Each row of a before or after table is a point. The points were changed in one or more steps. Then noise was added and the rows were shuffled. The steps act on columns, c1 being the first. Write out the steps. A step turns or swaps two columns, mirrors them in a line or flattens them onto one, adds a multiple of one to another, or multiplies or shifts one. Angles are multiples of 10 degrees, from the lower column toward the higher: turns from -170 to 170, lines from 10 to 170 but not 90. Use the fewest steps. Two steps may share a column if one is a turn and the other turns, adds or multiplies; they go together, in the order done. Otherwise the lowest column goes first.
In the rows, 128 means zero.

Before (9 x 2):
[[151 115]
 [ 92 138]
 [184 176]
 [161  80]
 [146 175]
 [136 100]
 [108 166]
 [130  63]
 [ 71 167]]
After (9 x 2):
[[168 157]
 [102  70]
 [200 142]
 [142 104]
 [ 97 190]
 [134  70]
 [130 170]
 [119  98]
 [101 150]]
Steps: turn c1 and c2 by -30 degrees

Before (12 x 8):
[[190 123 155 126  93  89  97 128]
 [175 156 133  59 116  69 101  75]
 [101  61 128 196  92 155 109 141]
 [127 144 111 154 147  96  70  81]
 [104  88  80 150 102 174 116 117]
 [ 57  86 158 165 102 146 115 144]
 [119  98 131 147  81 115 142  65]
 [ 79 134 112 201 116 154 112 163]
 [160 142 136 125  41  56 130 113]
 [ 47  75 104 164  80 119  99 171]
 [169 135 120 106 149  78 154  91]
 [157 162 162 116  66 117 109 120]]
After (12 x 8):
[[176 145 131  81 115  65  89  60]
 [ 42  63 105 179  83 113 128 154]
 [ 79 137 109 213 119 144 110 153]
 [129 125 109 196 154  98  71 101]
 [101  60 135 213  97 163 122 123]
 [158 157 155 125  68 119  99  93]
 [ 58  91 161 179 108 142 126 136]
 [157 141 133 126  43  54 120  73]
 [124 109 131 133  78 118 151  47]
 [103  78  88 157  99 167 130 109]
 [182 116 150 152  83  86 104 104]
 [163 149 111  85 152  74 153 107]]
Steps: add -0.7 times c7 to c4; turn c2 and c7 by -20 degrees; add 0.5 times c5 to c8

Before (13 x 12):
[[161 107 152  88 156 141  87 178 175  92  95  53]
 [ 98 139 138  91 145 155 184  91  89 107 134 151]
 [170 130 150 170 124 155 129 147 170 149 164 155]
 [143 109 126  76 111 111  84 127 118  97 141 160]
 [ 99 125 144  89 131  69 101 138 107 150 162 143]
 [169 179 109 129 186 115  84  91 146 125  81 104]
 [108 127 112 165 128 128  84  99  89 139 157 134]
 [107  91  69 114 157  64 105 142  92 134  73 131]
 [147  98 160 166 169 112 108 118 105  70  94 149]
 [156 145  53 156 131 115 182 119  80 101 171 137]
 [122 111  91 136 129 131 184 103 156 101 160  93]
 [154  75  93 172 182 144 122 172 145  74 184 158]
 [ 99 170  68 115 155 123 109 166 166  56 120  99]]
After (13 x 12):
[[117 184  98  88 141 124 171 149  29 134 160 121]
 [121 222  92  93  63  84  93 115 178 123 188 106]
 [140 155 164 187  93 101 104 117 245  93 176  50]
 [128 123  80 153  92  76 190 187 168  71 126 160]
 [ 87 223  34 157 136 106 125 134 226  49 163  94]
 [ 61 141  34 140 102 150  71 127  39 140 159 133]
 [ 78 175 145 160 124 154 158 100  76 150 147 137]
 [132 158 128 151 107 141 147  84  98  94 171 151]
 [108 185 143 115 152 102 128  74  28 111  80 159]
 [114 149 179 101  86 112 106 156  70  62 156 145]
 [177 174 156 116 112 113 172 169 234 147 126 155]
 [143 200   2 112  95 133 157 142   8 102  73 137]
 [121 159  73 105 127 132 152 118 189  96  68  85]]
Steps: turn c5 and c6 by -130 degrees; turn c1 and c5 by -50 degrees; shift c2 by 50; multiply c3 by 1.6; mirror c4 and c8 in the line at 60 degrees; turn c7 and c11 by -100 degrees; multiply c9 by 2.5
